Rows are points. The window is the flat piece filled in between its corners: a triangle in 3 columns, a solid with four corners in 4, and so on. A path goes straight from each point to the next, and from the last back to the first. After which points does the path pass through the window?
In the rows, 128 means zero.

Window (4 x 4):
[[151 123 117 140]
 [132 110  78 145]
 [131 225 150 148]
 [100 116 130 131]]
Path:
(1): [115 148 142 157]
(2): [109 154 114  90]
(3): [129 120  85  98]
(4): [137 119 104 175]
(5): [114 115  87 183]
(6): [125 123  75 129]
(7): [134 182 139 128]
(8): [127 167 151 192]
(9): [102 175 137 182]
(10): [122 175 107 112]
(11): [145 127  77  96]
(12): [135 120 104 157]
(13): [137 148 115 177]
(14): [142 160  96 118]
(15): [147 185 117 100]
(16): [147 172 128 184]
Through the window after points: 1, 3, 11

Window, 8 rows:
[[115 171 162 199 114  98 148 106]
 [160  69  95 127 150 128 172 115]
 [183 103 113 125 137 121  72 112]
 [140 191  79  55 120 181 130 152]
 [119  97  87 166 163 163  97 108]
 [192 142 115 143 161  90 146  92]
 [ 95 189 139  85 147 159 138 138]
 [136 140 159 174 149 163 191 121]]
Path:
(1): [153 123 113 109 128 150 132  58]
(2): [153 128 103 121 163 140 127 147]
(3): [141 150  77 118 183 147 127 192]
(4): [137 144 107  50 126 187 124  73]
(5): [141 122 111 128 110 142 129  48]
(6): [152 125  94 126 156 118 113 150]
(7): [166 130  88 138 157 129 134 181]
(8): [145 126 109 131 113 168 137  54]
(9): [119 157 132 105 119 153 142  75]
(10): [134 154 121 134 159 127 134 177]
(11): [127 142 117 154 160 130 118 165]
(12): [125 134 122 127 127 162 124  90]
(13): [163 121 119 137 113 160 122  57]
(14): [146 113 110 145 173  92 128 172]
(15): [142 143 103 130 164 120 104 176]
(16): [124 148 109 121 131 143 123  80]
Through the window after points: 9, 13

Window, 9 rows:
[[142  87 186 109  64 117  79  70 106]
 [127 139 158  76  95  99  67 101 121]
 [171 118 132 135 132  86 134 167 137]
 [147 190 128 142 172 167 145 130 155]
 [110  83  53 135 141 142 102 159 150]
 [ 87 226 115 187 138 147 141 141 138]
 [164 110  89 100 100 154 132 174 143]
 [167 103 102  89 114 116 174 110 128]
 [158 117 101 143  79 100  64  87 125]]
Path:
(1): [158 121 104 100 118 128 146 121 107]
(2): [152 108 115 106 101 115 149 124 171]
(3): [145 114 114 145 102 117 121 136 176]
(4): [162 100  85 134 135 135 120 147  76]
(5): [130 156 118 152 132 144 109 110  63]
(6): [111 159 156 137  90 122 123 123 195]
(7): [141 157 158 119  81  91 117  99 184]
(8): [154 149 141 120 112 118 107 114 105]
(9): [150 105 135  90 103 128  89 109  51]
(10): [136 103 176 140  59 107  85  69 178]
(11): [133 118 107 139 102 131 140 146 194]
(12): [148 128  90 141 143 138 145 127  99]
(13): [134 175 120 149 157 146 133 141 116]
(14): [123 183 126 148 106 134 137 122 217]
(15): [144 140 134 138 126 114 135 127 202]
(16): [158 149 114 122 146 138 133 143  91]
Through the window after points: 1, 5, 9, 13, 15

Window:
[[147 160  99  48  76  69 125 151 159 132 133 129]
 [ 73 195 187 139 101 175 168 132  96 156 136 135]
 [ 96 107 177 131 159 114 119 118 159 175 159 144]
 [ 83 111  94 101 144 120  85  92 117  90 131 154]
 [ 87 111 117 119 115 176 132 101 177 174 154 128]
 [117 120 126 142  80 107  78 161  89 192 145 132]
 [151 173 164  64 144 165 102 128 173 177 123 142]
 [143  97  92 103 164 159 148 137 173 136 174 125]
 [135  81 188 121 139 158  68 139 107 122  95 135]
 [112 116 119 170  89 133  83 215 140 179 134 103]
 [ 88  72 110 138 173 143 157 156 140 157  81 105]
 [180 102 121 147 164 131 127 117 172 127 138 140]]
Path:
(1): [136 127 121 116 144 142 114 118 132 142 147  51]
(2): [129 113 113 107 133 156 129 154 156 146 135 175]
(3): [ 91 136 154 140 123 160 145 163 136 161 126 214]
(4): [ 99 142 169 124 133 135 129 113 128 159 147  93]
(5): [127 136 159 122 123 143  83 114 112 152 127  69]
(6): [ 97 116 168 127 115 144 117 176 140 156 100 205]
(7): [108 107 155 127 132 154 114 146 135 140 119 164]
(8): [116 128 165 121 141 126 108 112 108 159 128  65]
Through the window after points: 3, 7

Window, 14 rows:
[[155 137 118  92 126 140 185 131  84  85 144 102 171 124]
 [120 171 147 148 101 125 165 177 166 151 120 138 190  87]
 [109 136 148 104 144  91 141 164 154 103 115 144 146  81]
 [151  97 126 171 144 113 156 150 122 140 147 122 133 136]
 [ 98 125  84 108  30 160 167 139 157 128 168  92 152  87]
 [ 94 136 176 135 123 118 109  35 100 137 144 117 158 163]
 [115 176 187 138 112 138  33   7 168  61  77 124 192 160]
 [138 220 124  95  89  90  42 187  96 170 186  86 129 141]
 [121  99 139  78 158 170 148 124 122 139  68 168 139 128]
 [144 192 129 125  82 130 169 120 159 142 161 126 122 115]
 [ 99 229  72 142 107 146 158 120 140 119  70  98 142 100]
 [144 160 163 119 108 123 154 149 108 115 107  72 129 115]
 [107  93 141  94 171 201 135 135 113  90 163  87 148 107]
 [107 167 152 205 119 134 109 167  84 101 135 153 117 118]]
Path:
(1): [103 140 133 125 106 127 141 128 138 120 137 119 146 145]
(2): [ 94 148 139 120  90 135 151 141 151 116 137 119 154 156]
(3): [132 148 123 116 106 148 113  89 104 138 140 100 156  48]
(4): [144 169 151 138 123 118 102 117 101 139 120 126 140  91]
(5): [ 93 174 138 126 123 140 156 140 155  95 139 113 144 199]
(6): [112 164 136 135 112 120 139 148 130 110 144 109 141 137]
(7): [154 151 126 150 103 149 116 104  90 133 155 117 149  53]
(8): [146 124 108 112 118 140 103  72 100 165 156 121 137  60]
(9): [111 176 157 128 108 122 148 135 144 114 136 117 145 150]
(10): [101 151 141 124 135 138 175 144 144  88 115 114 152 170]
(11): [121 140 129 133 123 155 150 102 120 115 118 119 156  90]
(12): [155 142 130 148  99 123 108 109  94 130 130 128 150  46]
(13): [100 145 132 108 116 147 144 132 133 116 139 108 132 162]
(14): [ 96 141 127 117 117 152 152 152 147 108 130 107 140 144]
(15): [156 150 142 119 108 129 139 119 107 140 122 116 160  62]
(16): [126 147 135 125 105 135 136 109 128 128 136 117 150  89]
Through the window after points: 8, 14, 16

Window, 14 rows:
[[126 168 143 171 185 175 143 127 121 116 101 114 103 137]
 [ 64 147 158 146 109 128 109 101  77 164 114 104  90 142]
 [172 154 115 200 152  78 133 146  61 100 112 112 125 145]
 [141 112 135  53 124 153  77 118 133 118 168 152 136 110]
 [ 97 198  97  86 119 151 140 101  86 144  51 130 122 168]
 [104 112 110 141 145 141 179 102  72 127 116 120 149 136]
 [127 167 102  77 135 117  78 101 183 184 144 107 121 106]
 [ 85 142  89 108 155  62  62 163 166 142 101 165 130 121]
 [106 141  83 151  86 110  80 158 149 140 104 126 135 132]
 [148 152 123 107 134 109  61 152 174 203 101 169 148 102]
 [126 148 132 105 134 142 201 120  98 111  37 106  88 135]
 [138 170 152  96 137 112  83 182 171 167 190 121 165 116]
 [154 150 199 129 147 138 103  98 131 100 165  86 195 102]
 [167 106 173 113 172 157  83 143  86 113 173  46 193 107]]
Path:
(1): [133 150 135 106 146 130  92 145 111 126 138 100 161  76]
(2): [112 181 100 125 109 122 111 150 109 130 115 135 119  69]
(3): [119 143 142 120 133 120 132 112 147 147 104 130 134 169]
(4): [130 115 136 126 131 111 107 134 123 130 128 106 137 173]
(5): [109 191 108 137 140 141 135 131  99 117 110 120 129  75]
(6): [141 164 127 115 141 140 100 146 124 131 129 120 149  90]
(7): [152 118 130 115 159 100 116 121 162 147 134 100 156 190]
(8): [140 132 158 121 149 122  96 138 143 139 155 108 156 158]
Through the window after points: 8

Window:
[[141 108  89 148 178 126  74 115 160  91 136  95  94 100]
 [123 113 133  87 108  92 104  93 114 214  80 125 136 144]
 [204 182 110 109 117 176  93 190 177 146 138 117 142  95]
 [191 183 154 131  62 144 100 187 185 104 145 129  95  83]
 [132 108 156 107 129 154 162 108  69 175  93 139 118 174]
 [145 164 128 166 176 146  92  95 168 102 105 130 131  58]
 [184 174 102 120 146 113  84 156 205  72  72 114 127 103]
 [172 119 161 105  67 140 149 137  81 132 174 145 188 141]
 [105 104 169 112 109 142  88 131  96 160  80  83 156 149]
 [ 89 141 141 149 208 108  87 122  82 108 149 166 129 130]
 [116 143 150 137 140 102 153 105  84 182 124  82 147 167]
 [100 152  98 121 103 137 122  97  63 157 100 119 137 150]
 [ 46 132 115 152 199 141 135 102 149  95 165 158 142 130]
 [ 73 100  92 222 212 111 113 139 131  96 131 163 139 104]]
Path:
(1): [149 128 156 167 105 141  85 104 126 124 107 141 148 191]
(2): [176 138 125 138 145 161  77  92 113 154 111 156 135 199]
(3): [117 126 139 124 146 132 137 129 108 135 114 124 123 114]
(4): [118 125 132  93 169 113 144 159 148 103 133 123 110  57]
(5): [145 136 115 164 127 141  73 112 129 127 115 135 145 145]
(6): [159 142 125 156 133 149 102 114 140 127 123 169 159 186]
(7): [122 145 127 132 153 135 118 139 119 108 119 113 121 101]
(8): [105 120 135 121 171  90 136 145 109 126 109  86 116  70]
(9): [141 140 113 161 119 151  75  95 148 132 115 174 152 187]
(10): [149 135 150 128 109 147 120 123 111 141 129 133 138 158]
(11): [134 108 129  95 132 118 162 135  88 143 117 133 146  97]
(12): [126 110 114 112 169 129 134 173  90 138 111  74 108  58]
(13): [141 158 126 143 122 145  96 107 142 140 139 149 148 150]
(14): [127 139 121 165 158 132 106 102 129 135 123 141 141 159]
(15): [ 83 103 135  89 180 122 132 115  73 134 107 110 151  60]
(16): [117 117 131  77 128 126 154 166  86 150 150 102 162  62]
Through the window after points: 2, 10, 16

Window, 14 rows:
[[ 57 131  63  83 176 164  86 117 124 176  83 135 153 243]
 [142 104  56 142 115 110  71 172 126 117 109 181 105 147]
 [113 165 105 142 121 130  85 152 133 170 148  94 186 130]
 [162 126  83 113 113 154 150 139  83 135 114 130 121 124]
 [139 149 107  98  78 121 122 137 135 106 157 151 124 131]
 [123 105 121 116 140 150 128 165 106 154 173 133  94 143]
 [144 145  75 148 119 142 113 106 125 133 160 139 109 124]
 [116 134 161 122 154  84 119 134 152 143 127 120 118 136]
 [129  89 105 129 122 140 166 164 140  67 134 165 120 107]
 [124 173  97 166 108 134  81 135  75  99 104 162 129 150]
 [137 148  92 141  92 152  64 136 119  92 101 128  86 132]
 [117  68 187 202  78 109  74 105  92 141  86 152  79 145]
 [ 50 152  85 194 110  76 180 197 102 189 125  57 171 149]
 [102 153  87 128 113 154 111 151 132 133  85 183 113 133]]
Path:
(1): [152 142  95 166 119 142 102 135 140 130 123 151 118 203]
(2): [103 123  79 118 124 118 102 150 108 143 126 132 130 104]
(3): [ 72 126  92 132 121 114 102 164 104 134 110 125 147 133]
(4): [128 149 113 171 112 125 147 155 126 161 114 107 117 184]
(5): [140 133  88 125 142 149 114 162 154 168  89 125 134 221]
(6): [ 19 132  69  86 163 152  74  92  86 148 112 147 150 179]
(7): [ 89 127  99 145 121 128  97 120 102 125 117 127 122 119]
(8): [133 145  99 146 129 131 119 159 137 152 122 134 127 156]
(9): [114 155 110 167 127 121 155 185 130 136  98 135 135 225]
(10): [ 86 140  92 156 110 107 121 152 105 154 125 100 138 118]
(11): [ 98 118 114 133 123 133 107 127  97 128 106 151 118 134]
(12): [144 144  92 177  88 121 111 173 147 139 116 136 121 171]
Through the window after points: 1, 5, 9, 11

Window, 14 rows:
[[113  94 110 115 129 145 109 139  68 148 107 124 140 153]
 [119 129 143 126 134 170 115 177 125 118  88 171 104 109]
 [120 120 128 112  95 156  93 168 151 145 149 119 125  99]
 [ 80 165  13  91 146  85 171 125 208 123 104 106 124 130]
 [153 151 171 143 138  63 152 131 142 143 144 168  65 139]
 [123 177 138 131 132 169 156 175 135 108 161 127 121 134]
 [115 170 150 128 137 134 111  77 147 157 159 197  87 145]
 [105 203  58 135 100  50 161 118 172  94 127 160 132 113]
 [ 98 153 215  94 124  96 135  87 136 120 140 170  97 135]
 [114 125 104 111 126 154 118 153 100  93 147 128  70 102]
 [109 163  57 150 131  93 163  61 158 132  74  87 121 105]
 [139 110  94 118  81 167 188 153 129 115 124 149 103 119]
 [154 158  50 117 120 114 144 110 196  67 109 117 127 145]
 [ 77 128  34 176 133  73 174  90 203  85 111 116 130 136]]
Path:
(1): [107 169  90 134 105  87 139 117 150 108 122 136 105 142]
(2): [114 168  92 122 128 103 157 121 164 115 135 163 134  89]
(3): [141 128 101 123 154  93 152 116 140 116 161 184 146  80]
(4): [107 154 122 127 115 135 137 133 151 119 102 136 104 142]
(5): [ 94 155 127 124  98 130 129 114 132 116 119 141  75 132]
(6): [132 132 119 106 158 110 145 129 138 105 144 133 127 106]
(7): [154 149 105 105 165 134 160 116 136 113 132 146 174  84]
(8): [108 137 118 137 101 131 114 159 157 111  99 148  66 150]
Through the window after points: 1, 5, 7
